Each row of a before or after table is a point. The points were changed in one or more steps. Then noise was added and the rows were shuffled. The steps act on how far a point lies along the listed directions, d1 being the first. Name the steps. A step turns or swaps two directions, mirrors them in a line or flattens them onto one, adds a multiple of one to another, or multiplies one. Angles are multiples of 10 degrees, from the lower direction toward the higher: turns from -170 to 170, lines from 10 to 170 but not 90. Use the fewest steps. Two steps may share a direction if one is a turn and the other turns, adds or multiplies; they go together, in the order done. Otherwise the lowest direction goes first.

Directions:
(1): [-24 -31]
(2): [ 31 -24]
Before (13 x 2):
[[ 20  -7]
 [ -4 -22]
 [ -2  44]
 [ 23   5]
 [ 10  29]
 [ 12 -17]
 [ 28 -35]
 [ -4   2]
 [-21  32]
 [ 18  34]
 [ -8 -16]
 [ -2  41]
 [  4  40]]
After (13 x 2):
[[-42  32]
 [ 14 -12]
 [  6  -5]
 [ -7   5]
 [ -9   8]
 [-58  44]
 [ 31 -23]
 [ 70 -53]
 [-46  34]
 [-34  24]
 [ 24 -17]
 [ 32 -25]
 [-16  13]]
Steps: multiply d1 by 0; multiply d2 by 2

Directions:
(1): [ 14   8 -45]
(2): [24 38 14]
(3): [-39  27  -7]
Before, 13 rows:
[[  7 -34 -16]
 [  3   9 -13]
 [  1 -14  16]
 [  9 -21   2]
 [-93  48 -51]
 [  9  -4 -21]
 [ -7   3 -19]
 [  3   0 -27]
 [ -1 -11   6]
 [  5  -7   5]
 [ 25 -16 -55]
 [  3 -25  19]
 [ -8 -23  12]]
After (13 x 3):
[[ 14   1  40]
 [ 13 -13  30]
 [  4   2  10]
 [ 19   4 -38]
 [  7 -10 -26]
 [ 22   6   9]
 [ 16   7 -31]
 [ 43  -2 -10]
 [  5  -2  13]
 [-43 -89 -78]
 [ -1   5 -24]
 [ 50  18 -75]
 [  6   0  30]]
Steps: multiply d1 by 1.6; turn d2 and d3 by 80 degrees

Directions:
(1): [ -2 -39  -7 -38]
(2): [ 23 -16  47   7]
(3): [ 49  12 -18 -12]
(4): [  9 -33 -22  37]
Before:
[[ 26 -38  -5 -25]
 [-17  52 -70 -38]
 [ 39  -2   9   2]
 [ -1  33 -22  18]
 [  5  -1  18 -25]
 [  6 -48  17 -18]
 [  2   3  -8   5]
 [ 15  40  28  53]]
After (8 x 4):
[[ 63   8  70  24]
 [-20  52 -30  31]
 [  3   5   5  13]
 [ 11  12 -29 -19]
 [-16 -39 -11 -36]
 [ 12  26  12  23]
 [ 20 -23  -8 -36]
 [  2 -12 -11 -20]]
Steps: mirror d1 and d2 in the line at 10 degrees; flatten d3 and d4 onto the line at 170 degrees

Directions:
(1): [ 50 -18 -38   6   4  16]
(2): [ 18  41 -15  -3 -31 -36]
Before:
[[ 38 -12 -15  10  18   9]
 [-40   6  34  -5  -3 -21]
 [ 53  48 -39   2 -53 -55]
 [-46  -8  48 -11  27 -19]
 [ 14 -19 -23  18  25  40]
 [-10  -4   7   6   5  11]
 [ -3  79 -15  -3 -48 -73]
 [ -2  -9   1  16  20   6]
 [-20  -2  16   8  -4 -12]
 [ 26  46 -26  -3 -38 -20]
 [ 17 -11  -8 -11  22   8]]
After (11 x 6):
[[-15 -20  12   9   5   7]
 [  1  -9  -2   3   5  14]
 [-14 -47  26  -8  48  17]
 [ 39  12 -16   2 -10 -19]
 [-28  51  17  -7 -31 -25]
 [ 24   9 -16 -11  15  -7]
 [-34  67  26  -7 -48 -64]
 [-84  42  48  -3 -13 -45]
 [ 42  11 -47  21   3  14]
 [ 14  -2 -12  12  14   1]
 [-29 -32  34  -6  21   8]]
Steps: turn d1 and d2 by 60 degrees

Directions:
(1): [ 13 -34   0  15 -24  49]
(2): [ 27  -6  37  43  15 -17]
(3): [-11  25 -30  34  33  26]
(4): [ 49  27   6 -28  13  21]
(5): [ -3  43   8  18 -47   3]
Before (14 x 6):
[[-20   2 -65  22  16  58]
 [-12 -59  -8  -3  25 -11]
 [ 15   1 -49  -2   4  55]
 [-18  35 -10  16  -9 -31]
 [  6   6  -7  43  20  29]
 [ 15  -5  33 -12 -15 -21]
 [ -5  27   7  11 -40  -4]
 [  4 -47   0 -47 -13  18]
 [-50  -7 -10  75  49   3]
 [-46 -42   5  30 -32 -14]
 [  0  56  22 -10 -11 -42]
 [ 29   7 -11  16  41   3]
 [  9 -14  28   0 -52 -16]
 [ -5 -84   1 -24  24  -9]]
After:
[[-33 -26  25  59  27 -21]
 [-58 -40  -6  38 -29 -10]
 [-19 -58 -15   2  27  -7]
 [  9 -12  15  38   4   9]
 [ 16  75  13 -18   2 -25]
 [ 16 -26 -20  -7 -19  27]
 [-22 -77 -20 -13  34   3]
 [  6  12   6  -2   2  -1]
 [ -6  30   3  11 -37  -1]
 [-11   2  -4  17 -33   3]
 [ -9 -35 -16   7 -18  14]
 [ 38   1   2   8  33  -6]
 [-16 -43 -18 -34  -4  26]
 [ -1  39  -2   5 -11 -29]]
Steps: add -0.5 times d1 to d4; flatten d2 and d3 onto the line at 20 degrees

Directions:
(1): [-46 -29  38 -34 -12  16   6  -8]
(2): [ 33  20  29   5 -45  25  31  -7]
(3): [ -1 -17 -14  -2   4 -39  58 -26]
(4): [ 12   4  44  -3   2 -49  -3  40]
(5): [-15 -18 -32   5 -28  10  21  56]
Before:
[[  4  20   2  -7  14   5 -19 -57]
 [-87 -58 -37 -42  35  -8   9 -33]
 [ 25  15  20   5 -36  18 -19  28]
 [ -1   2 -14   6 -31  80  32 -29]
 [ 26   3   5  15   9  13 -12 -39]
 [-24 -11  -6   6  47 -23  24 -53]
 [ -7   2 -38  -7  18 -11   3 -26]
 [-30 -15   7 -21 -13 -23   4   7]
 [-46 -34  29 -23 -36  16  37  58]
 [-20  -6  -3  -8  24  54   5 -44]
 [ 25  12 -40  23   4  19   5  27]
 [  2   5  -9 -10  30 -32  -7 -12]
 [ 60  29   5   9 -45  42  30 -56]]
After (13 x 8):
[[-46 -29  36 -10  12 -27  18  30]
 [-12  -4  12 -22  12 -36   8  -2]
 [ 45   9  47  -3 -38 -30  36   8]
 [-20  14  14 -11   6  81 -38 -41]
 [-17 -11 -19 -14   6 -17  13  17]
 [ 35  19 -23  19 -19  19  -8  -6]
 [-28  -3  -5 -17 -13  17 -25 -10]
 [ 30  11  -7   9  29 -19  23 -32]
 [-56 -21  51 -46  33  -9 -58   1]
 [  8   9  58  -5  26 -15 -13  34]
 [ 32  29  77  -1   8 -10 -10 -15]
 [ 18 -15  16  13  -7 -26  13  28]
 [  2   5  15  -6 -14 -40   1  49]]
Steps: turn d1 and d3 by -60 degrees; multiply d2 by 0.7; turn d4 and d5 by 140 degrees

Directions:
(1): [ 29 -13 -10  25  -5  32 -38 -37 -35]
(2): [-23  17 -46 -10 -22  39  12 -25  33]
(3): [ 49  36  36  -1 -29  13   9  -3  26]
(4): [ 21 -32  -3 -65 -18 -10  12 -19 -15]
Before:
[[ -8  -2  -9   6  -3 -18   6   8   8]
 [ 30  17  58  -8  -6 -23   5  23  16]
 [-29  -2  -9 -19   8 -30  11  16  18]
 [-25 -21 -19 -15   4   7  15  -4   2]
 [ 60  37  62  13 -29  -8   4  17  15]
 [-37  -3 -29  22  17   1   7  11   8]
 [-33 -26 -22  19  27  10 -15  10 -31]
 [-31  -1 -14   1  22 -19   5  19  11]
 [ 12  23  32  -8 -20  -3  14  19  29]
 [-34  -8 -17  32  21  -4  -6  28 -12]
 [-16  12   2   6  -6   4  16  24  18]
 [-25  -4 -25  22  35 -18   2  12  -3]
 [-44   8 -32   5   0  28   9 -13  21]]
After (13 x 9):
[[ 55  47  55 -52 -53   2  41   1  66]
 [-10 -20 -10  -8  28 -35  11  12 -11]
 [ 94  56  63 -38 -72  18  27  -8  46]
 [-26  -7  -2 -25  23 -40  20  38  12]
 [-51   4  -3 -26  14 -47  26  39  37]
 [-21  -1  15 -10   7 -29  28  44  14]
 [ -8 -36 -18   1  20  11 -16  -5 -47]
 [  6  28  40 -25 -27 -15  33  30  46]
 [-40 -37 -10   7  40 -38   7  28 -20]
 [-77 -36 -15  38  62 -30 -13  31 -34]
 [ -6  -5  -3  -4  -1 -28  14  18  12]
 [ -5 -29   2 -14  10 -23   3  23 -27]
 [-57 -19 -25  20  25  -4  10  13   0]]
Steps: multiply d1 by 2; add -1.5 times d2 to d3; turn d2 and d4 by -110 degrees

Directions:
(1): [ 10  -4  -5 -37  -6  58 -30  11  24  41 -12]
(2): [ 12  33 -38 -12 -17 -26 -20 -34 -21  36  36]
(3): [ 43  21  28 -27 -23 -25  37  39  -6  20  -7]
(4): [ -4   2  48   2  27  20  -2   7 -13   9  67]
(5): [-57  18  14  -1   5 -15  32 -13  35  43  -9]
Before:
[[ -3  -3  47 -33 -23  23  28  17  32  12 -34]
 [-17  -3  22  15   1 -13  52  17  13  17 -36]
 [ 11 -18 -10 -25  -6  33 -24  31   8   0 -10]
 [ 30  39 -54  17 -32 -75  -9 -23 -38  -6  31]
 [-21 -20   0  22   1  12 -16  -9   6  14  19]
 [-60  12   6  16  17  -5  29 -11  47   4 -27]
 [-11 -19  56   7  59  63  10  26  24  -7  16]
 [ 29  15  -9  10  -8 -22 -15   2 -35 -25 -15]
 [-11  15  54 -27  -8  18  35  44  40  52 -27]]
After (9 x 11):
[[-18 -19  -4  16  -1  20 -14  -8  10  18  12]
 [ 12  34 -44 -35   9  33 -35 -34   6  69  31]
 [  6  59  29 -27 -28 -43  34  13   4  78  26]
 [  4 -37  35  32   9  13  20  55  20 -72 -48]
 [ 17  -6   2  13   0  -2 -14  13 -22 -35 -32]
 [-37  36 -19  -2  -3 -29  28 -20  38  26 -17]
 [  7   5 -12  -4  -1 -19 -18   2 -26  -5  49]
 [ -1  25 -13  -5 -17 -32  38  -1   2  51 -28]
 [ 10  40  12 -33 -39 -35  23 -26  -8  35  24]]
Steps: turn d1 and d2 by 150 degrees; turn d1 and d4 by -70 degrees; add 0.3 times d5 to d3

Directions:
(1): [ -5 -42 -29 -38  12 -31 -38  -6 -39 -14 -16 -22]
(2): [  6  34 -37  28  29   2  -2 -33  11  17 -41 -42]
(3): [ 37  11  23 -53  20  -1 -12  20  37  15 -39  12]
(4): [-55  -3  51   3  -6  -5  -8  -7 -17  43 -33  -7]
Before, 14 rows:
[[ 23 -19  -9 -12 -11   0  16  26  -5 -42  52   4]
 [ 47  26 -59  -6  24  -9 -24 -23  11   5 -34 -27]
 [ 19  -3 -13 -35   4  16   6  23  27 -25  14  16]
 [ 16 -12  14 -10 -12   8   8  15  -4 -16  11   9]
 [-13  41  23  45  -7  28  32  -4  26   3  18  21]
 [ 31 -15 -21 -33  -7  -2  -6  15 -10 -45  16  -1]
 [ 20 -19 -13 -44 -13 -28 -12  17 -11 -41  32  11]
 [  8  29  23  -5   3  21   6  20  31   9   1  15]
 [ 50 -28  24 -24 -19   6  11  42  11 -47  63  41]
 [ -9  42  36  17   4   9  -5   6  36  40 -20  -4]
 [ 20  12  11 -16  11  10   2   7  28  19 -20   9]
 [ 43 -26   9 -19 -12   6   2  33   1 -12  24  34]
 [ 27  35 -24  31   3  30  12  -2  53   5 -15  -9]
 [-14  12   1  47  -3  33  25 -10   6   0  30   5]]
After:
[[ 81  61 -60  21   6   8  31   0  49 -53  43   5]
 [ 55  31 -54  17  20  13  26   3  25 -36  17 -28]
 [-81 -23  31 -24  17 -31 -48 -29 -50  35 -68 -30]
 [ 15   9 -44  -1  12  20  15   2  23 -29   8 -13]
 [-83 -27  50 -14   1 -30 -53  -3 -42  50 -39 -23]
 [ 25  13 -16  12   7  14  11  -4   6  -8  -2 -20]
 [ 57  21 -46  31  19  16  12 -10  11  -1  -2 -16]
 [-54 -56  25 -29 -18 -20 -42   7 -29  14 -33 -11]
 [-46  -1   7 -10   8  -4 -35  -3 -24  24 -30 -25]
 [-22 -14   9 -10   0  -5  -8  -6 -13  18 -16  -4]
 [ 69  34 -47  16  -5  25  34   7  31 -54  39  -1]
 [-44 -27  12 -18  18  -7 -29 -10 -34  31 -33 -21]
 [ 74  34 -72  31  35   9   7 -26  32 -30  -2 -44]
 [ 26 -20   4 -26 -34  -4   0  24  -7 -21  54  45]]
Steps: turn d1 and d2 by -160 degrees; add 1.5 times d1 to d4; multiply d3 by 0
